Every row gives one point. Each copy is the shape, with its points in the same order, turned, moved and blurred by noise. Is it also mirrored, or only turned?

Shape (7 x 2):
[[.03,-.43],
[.46,.42],
[.01,-.21],
[-.49,.13],
[-.12,.03],
[-.06,-.32],
[.33,.05]]
Copy 1 (7 x 2):
[[.29,-.35],
[-.09,.52],
[.13,-.23],
[-.49,-.39],
[-.14,-.09],
[.18,-.34],
[.02,.19]]
Copy 1 is: only turned
Copy 2 (7 x 2):
[[.22,-.29],
[-.60,.21],
[.12,-.08],
[.36,.48],
[.09,.19],
[.24,-.15],
[-.29,-.03]]
Copy 2 is: mirrored
Copy 3 (7 x 2):
[[-.32,.12],
[.16,-.69],
[-.10,.02],
[.44,.26],
[.16,-.01],
[-.15,.14],
[-.08,-.39]]
Copy 3 is: only turned

Shape (10 x 4):
[[.13,.08,-.26,-.51],
[-.28,-.23,-.24,-.16],
[.03,.14,.48,-.50],
[-.12,.01,.20,.04],
[.02,.37,-.38,.19],
[-.10,-.40,.22,-.19],
[-.15,.13,-.10,.05],
[.58,-.24,.31,.30],
[-.06,.40,.44,-.43],
[.22,.05,.38,.05]]
Copy 1 (10 x 4):
[[-.48,.26,.26,-.10],
[-.37,-.07,-.22,-.13],
[.00,-.17,.61,-.21],
[.08,-.14,.01,.03],
[.05,.53,-.23,.09],
[-.26,-.43,.08,.06],
[.01,.13,-.14,-.05],
[.05,-.17,.26,.77],
[.18,.02,.55,-.32],
[.18,-.10,.31,.29]]
Copy 1 is: mirrored
Copy 2 (10 x 4):
[[-.09,-.20,.54,.05],
[-.18,-.39,.01,.04],
[-.60,.22,.48,-.23],
[-.27,.14,-.02,-.03],
[.18,.14,.04,.48],
[-.29,-.13,.00,-.40],
[-.10,.04,-.01,.19],
[.26,.45,-.01,-.57],
[-.66,.36,.45,.06],
[-.18,.41,.10,-.24]]
Copy 2 is: mirrored

Shape (10 x 6):
[[.05,.21,-.44,.33,-.36,.10],
[.25,-.17,-.20,.14,.13,-.02],
[-.46,.26,-.06,.19,-.18,.13],
[.09,.33,.36,-.35,.31,-.09],
[-.30,.35,-.40,-.33,-.08,.11],
[.29,-.13,.20,.19,-.90,.31],
[.05,-.12,-.07,-.18,.28,-.04],
[.00,.19,.44,.22,.07,-.35],
[.12,.12,.01,.42,.20,-.17],
[-.20,.19,-.39,-.36,-.12,-.15]]
Copy 1 (10 x 6):
[[-.32,.24,-.11,.27,-.40,.27],
[.12,.23,-.12,-.06,-.06,-.02],
[-.42,-.34,.18,.10,-.26,.11],
[-.16,-.33,-.19,-.01,.16,-.70],
[-.64,.13,.26,.08,-.23,-.33],
[.16,-.07,.03,.94,-.17,.23],
[-.02,.10,.11,-.19,.15,-.30],
[-.14,-.46,-.33,.04,.22,-.07],
[-.01,-.14,-.39,-.23,-.07,.10],
[-.58,.26,.24,.09,.04,-.22]]
Copy 1 is: mirrored
Copy 2 (10 x 6):
[[-.20,-.39,-.10,-.12,.19,-.17],
[.26,-.09,.06,.00,-.10,.09],
[-.32,.11,-.07,-.50,.17,-.25],
[.00,.60,-.55,.03,.02,.13],
[-.01,.10,-.35,-.21,.13,-.65],
[-.36,-.69,-.45,-.55,-.14,.39],
[.45,.24,-.15,-.13,-.05,-.07],
[-.03,.41,-.19,-.24,.41,.50],
[.03,.10,.12,.06,.24,.22],
[.23,.04,-.41,-.21,.31,-.47]]
Copy 2 is: mirrored
